Every row gives one point. Each copy is the shape, with its points in the same order, stretched, turned, moved and blurred by noise. Is it also mirrored, or only turned?

Shape (7 x 3):
[[  6  29   8]
 [  7   4  11]
 [ 10   9  -2]
 [-28 -20 -42]
 [-25 -30  -2]
 [-25 -45 -45]
 [ 32  16  -1]]
Copy 1, 7 rows:
[[-22  11   7]
 [ -7  -9  12]
 [  0   4   3]
 [ 27 -11 -49]
 [ 10 -35 -19]
 [ 42 -28 -42]
 [  5  14  21]]
Copy 1 is: only turned
Copy 2:
[[-20  12  -7]
 [ -5  -1  -5]
 [ -4   3 -18]
 [ 50   5 -38]
 [ 44  -3   1]
 [ 60 -12 -31]
 [-21 -13 -21]]
Copy 2 is: mirrored
Copy 3 (7 x 3):
[[-25  20  12]
 [-15  -2   5]
 [-15  12  -6]
 [ 46  14 -26]
 [ 35 -21   0]
 [ 57  -6 -37]
 [-38  13 -13]]
Copy 3 is: mirrored
Copy 4, 7 rows:
[[ -9  29   5]
 [  3  13   7]
 [  8  18  -2]
 [  3 -20 -49]
 [  1 -32 -12]
 [ 20 -38 -53]
 [ 20  36   3]]
Copy 4 is: only turned

Shape, 8 rows:
[[  9   6  43  41]
 [-12  32  28  60]
 [ 21   6 -25 -24]
 [-28 -32   6  22]
 [ 13  -5 -39 -41]
 [ 14 -30  22 -58]
 [ 25 -57 -21 -16]
 [  6  32  -8 -16]]
Copy 1, 8 rows:
[[ 28   4  42  50]
 [ 36  40  25  53]
 [  8   7   1 -21]
 [-25   2  -2  46]
 [-17   7 -18 -34]
 [-42 -22  30 -23]
 [-22 -45 -20   2]
 [ 15  37  11  -4]]
Copy 1 is: only turned
Copy 2 (8 x 4):
[[ 11   7   5  48]
 [-21  27 -21  51]
 [-16 -31 -13 -36]
 [ 15  38  12  -8]
 [-17 -30  -9 -59]
 [ 15 -44  51 -41]
 [ 48 -18   5 -41]
 [-42 -23 -13 -13]]
Copy 2 is: mirrored

Shape, 9 rows:
[[  9  -6 -15  34  -6  11]
 [ 10   8  -9 -17  15 -15]
 [  8  10  -1 -53  -3   0]
 [-60  10  -6  23  -3  25]
 [  6  10 -26  31  11   0]
 [  1   6  -6  32  15  19]
 [  4  11  10  30  -1 -13]
 [  5  -8 -22  33   0  -8]
 [  2 -12  11 -30  18 -12]]
Copy 1, 9 rows:
[[ -2 -18 -18  11 -18  20]
 [  2  -4   6  -9  -6 -33]
 [  0  -1  37 -40  -1 -32]
 [-41  25   0  19   2  24]
 [ -3  -2 -19  16 -25   1]
 [  5   7 -18  13  -3  20]
 [  6  -9   0  36  -4   1]
 [-10 -23 -17  17 -21   0]
 [  1 -10  13 -20  15 -33]]
Copy 1 is: only turned
Copy 2, 9 rows:
[[-25  24 -14  22  17   3]
 [  9   8  -6 -25  -5  -7]
 [ 21 -12  -3 -30 -28  25]
 [-58  36  34   8 -11   7]
 [-17  33 -13  -4  21  -6]
 [-24  26   8  13  22   2]
 [ -4  30   0  20   3 -18]
 [-26  25 -18  10  11 -15]
 [  7 -20   6 -12 -12  -9]]
Copy 2 is: only turned
Copy 3:
[[  0   3 -38   6   5  31]
 [-23 -26  -6   2  -7 -10]
 [-10 -40  26 -32 -19  -9]
 [-52  29   0 -19  -1  48]
 [-21  -3 -47  14  -4  16]
 [-21   1 -29  20  -3  37]
 [-10  19 -14  27 -11   6]
 [-14   6 -47  10  18  13]
 [-11 -29  25   2   9  -6]]
Copy 3 is: mirrored

Shape (12 x 8):
[[ 38  10  15 -20 -23 -31 -20 -31]
 [ -5   3 -23   0  15  26   5  24]
 [  0 -21  13 -31  -2 -27  13 -31]
 [ -3 -18   4   5  15   8 -10 -43]
 [  6   7 -35  -3  10 -10   2  30]
 [ 16 -18   5   0  -5 -29  10  -5]
 [ -6  45  11 -17 -15  25  -7  29]
 [ 14   6  10   1  17  18 -16  29]
 [-16 -15  15   9   5 -44   3 -23]
 [-13  14 -14   7 -27  26   1   1]
 [ -7  40  11  -7  14  25  -5 -36]
 [ 31  44  16   3   5  28  14  27]]
Copy 1 (12 x 8):
[[ 54 -33   8  19  -6 -28  -1   8]
 [  3  36 -24   4   6  43 -23  16]
 [  7 -54  -2  16   5  11  19  -5]
 [  4 -21 -16  17 -34  26 -22 -32]
 [ 11  32 -27 -13  33  13  -3  20]
 [  6 -16 -15   3 -11  -9  19  11]
 [ 12  30  40  10  14  24 -44  42]
 [ 25  20  -8 -17 -15  19 -25  16]
 [-22 -17  -1  -8  -5 -11  14 -24]
 [-11  16   5  32  -1  18 -43  22]
 [ 19  14  27  36 -13  45 -31 -21]
 [ 34  46  24  13 -17  29  -7  38]]
Copy 1 is: mirrored
Copy 2, 12 rows:
[[ 53  54   5  -1   5   6 -28  -5]
 [-14  -1   7 -13   5  -6  26  23]
 [ 30  23  16  -8  -8 -21 -17 -39]
 [ 22  -2  -2 -36  28   8 -21 -18]
 [  7  10  -3   9  -7 -27  25  29]
 [ 36   6  -2   5  -7  -9   2 -18]
 [-13  27  36  25  -4  34  10  31]
 [ 23  -5  25   6  23  21  13  29]
 [ 29 -11  -5  17  12 -15 -27 -31]
 [-11   2  -7  -9 -13  26   0  17]
 [ -3  26  14  -9  35  34 -10  -4]
 [ 17  22  22  26  18  44  38  19]]
Copy 2 is: only turned
Copy 3, 12 rows:
[[ 17  34  15   5 -25 -26  26 -57]
 [  6 -17 -26 -15  -8  21 -17  29]
 [ 17  -7  20 -10 -20 -38  51 -15]
 [ 13 -29  23  17  -8 -16  18 -26]
 [ 26   9 -26 -18  -6  -1 -19  27]
 [ 12   9  -2  13   1 -30  26  -6]
 [-24  34 -11 -26 -20  36 -20   9]
 [ -4   2 -26 -12  23  15 -21  -3]
 [ 21  11  39  17  10 -41  28   0]
 [-22   4  -5   3 -42  11 -20  17]
 [ 14   3  29   0 -23  37   8 -24]
 [ -6  31 -26   4   6  56  -3  -1]]
Copy 3 is: mirrored
Copy 4, 12 rows:
[[ 38 -14   7  60  16 -38  27 -19]
 [ -8  23 -23  -9  12  10 -33   0]
 [  7 -33  33   9  19 -28  39 -16]
 [ -4  20  42  10  25   5  29 -28]
 [-12   8 -38  15  13 -10 -31  -3]
 [ -8 -24   3  36  19  -2  10  -7]
 [ 29  46 -39   1 -13 -26 -13  35]
 [  9  28 -10  24  27   5 -36  23]
 [-30  -7  15  41  15  -8  47 -12]
 [ 16  27 -18   1 -32   4  -5   4]
 [ 30  57  -1  -4  20  -6  38  -7]
 [ 40  34 -44  23  13  11 -18  39]]
Copy 4 is: only turned

Shape:
[[  3  12  20  17 -20 -23  -6   3   2]
 [  2   7  22 -24   0   5 -10  -3  -5]
 [  8 -22   1  16  -2  -9  -1 -13   7]
 [  3 -36  15  -1 -19  -6  14  -6 -60]
 [ -6  10 -26  14 -18   5  -1 -29   5]
 [  3   3  25 -10  -3   2 -16 -18  16]
 [-21  -2  12 -10   3   6   4   0  15]
 [-27  -4 -19  12   9  13  -8  -2   6]
 [  6  11  25  16 -13  15   9   1   5]
 [  0  13 -18  -9  49  13 -11  -5  17]
 [-13  10  18   5  -3 -21  15 -14   2]
 [  4  10  -7   9  12   3  -5   4  -5]
 [  5  12 -16   3 -15  12   5   6  21]]
Copy 1:
[[ -8 -15   8  -2 -27 -12  -8 -14  -4]
 [-12   7  -4   0 -10 -40  14  -7  -3]
 [  9 -12   9 -22  10  -1  -3  -4 -22]
 [ 46  -1  17  -7  -7 -29 -23 -11 -13]
 [ 10  -4 -19   1   3  10 -16  -4 -33]
 [-21  -7   1 -15  -7 -25  18 -17 -13]
 [ -7 -15  -8  -8  17 -30   9  14   0]
 [ -2  -1   5  15  26 -15  -9  21 -24]
 [ -2  -8   9  -3 -15 -22  11  13 -12]
 [-19  21  10  24  37 -14  23   3  -1]
 [  5 -27  -4 -11  -6  -7  -2 -15   4]
 [ -3  12   8  15   3 -12  -2   4  -4]
 [ -1   9 -16  -5   8  -6  -6  25  -6]]
Copy 1 is: only turned
Copy 2:
[[-16   1  34  -1  14 -40  18   5   6]
 [ 12   3  -3 -26  26   0   8  11 -27]
 [-21 -12 -12  -3   2 -10  -8  23  30]
 [ 22 -23 -28  -2   9  -9  42  18  37]
 [-13  26 -23  22 -13   0  -3 -19   7]
 [ -8   4  -5 -24  30 -10  -7  15 -21]
 [  1 -18  -4 -18   9   6 -18  -2 -22]
 [  3   1   0   6 -14  29 -36 -23   8]
 [ -9  -4  12  16  24 -26  -8  20 -11]
 [ -8   9  -8   1  -8  57 -27  -2 -11]
 [-23 -21   3   7  12 -12  19 -11 -11]
 [ -5  10  10  15  -4  11  -4   2   6]
 [-11  20  -6   7 -16 -12 -12   9 -13]]
Copy 2 is: mirrored
Copy 3, 13 rows:
[[  6 -26  -5 -23 -27   5 -12  -1  16]
 [ 13  15 -29 -13  17  -6 -19  -2   9]
 [ -9 -23  19   7   4   6  -6   0  12]
 [ 19 -25  34 -19  30 -25  11 -55  11]
 [ 12 -30  -2  32  -7  22  -8   2 -24]
 [  9   0 -22  -8  15   7 -30  15  12]
 [  7   4 -20  -8  14   2  10  16  -3]
 [-11  -6   8  11   3   4  14  18 -33]
 [ 24   6   0 -17  -8  27  -3  -2  11]
 [-32  28 -23  14  11  18 -13  22 -25]
 [  4 -28 -20 -22  -2  13  -1  -4  -5]
 [ -8   5  -1  -1 -11  11  -4  -1  -9]
 [ 16   6 -14  28 -16  16   7  12   2]]
Copy 3 is: only turned
Copy 4:
[[  8 -30   1  12 -16  22 -19  -1  -6]
 [ 14 -25  -3  12  23   0 -13  -2   7]
 [  0  -5   0  -6 -11  15  -3 -25  10]
 [-16 -16  18  23   6  28  27  -3  43]
 [-34   9  11  15 -11   4 -15  -6 -12]
 [ 10 -27 -11   2  17   6 -22 -23  -5]
 [  8  -6  -3   2  -1 -23 -23  -2  13]
 [-12  19  -3  18  -6 -15 -22  -3  16]
 [ -9 -20 -29  10 -19  -1 -17  20  -3]
 [ 18  28 -18  12  16 -18  -9  -9  -4]
 [  5 -18   5  17 -12  -9  -3 -17  -1]
 [  2   7  -8  22  -3   2  -6   7   2]
 [-12   2   0  -7 -18  -7 -23  25  -9]]
Copy 4 is: mirrored
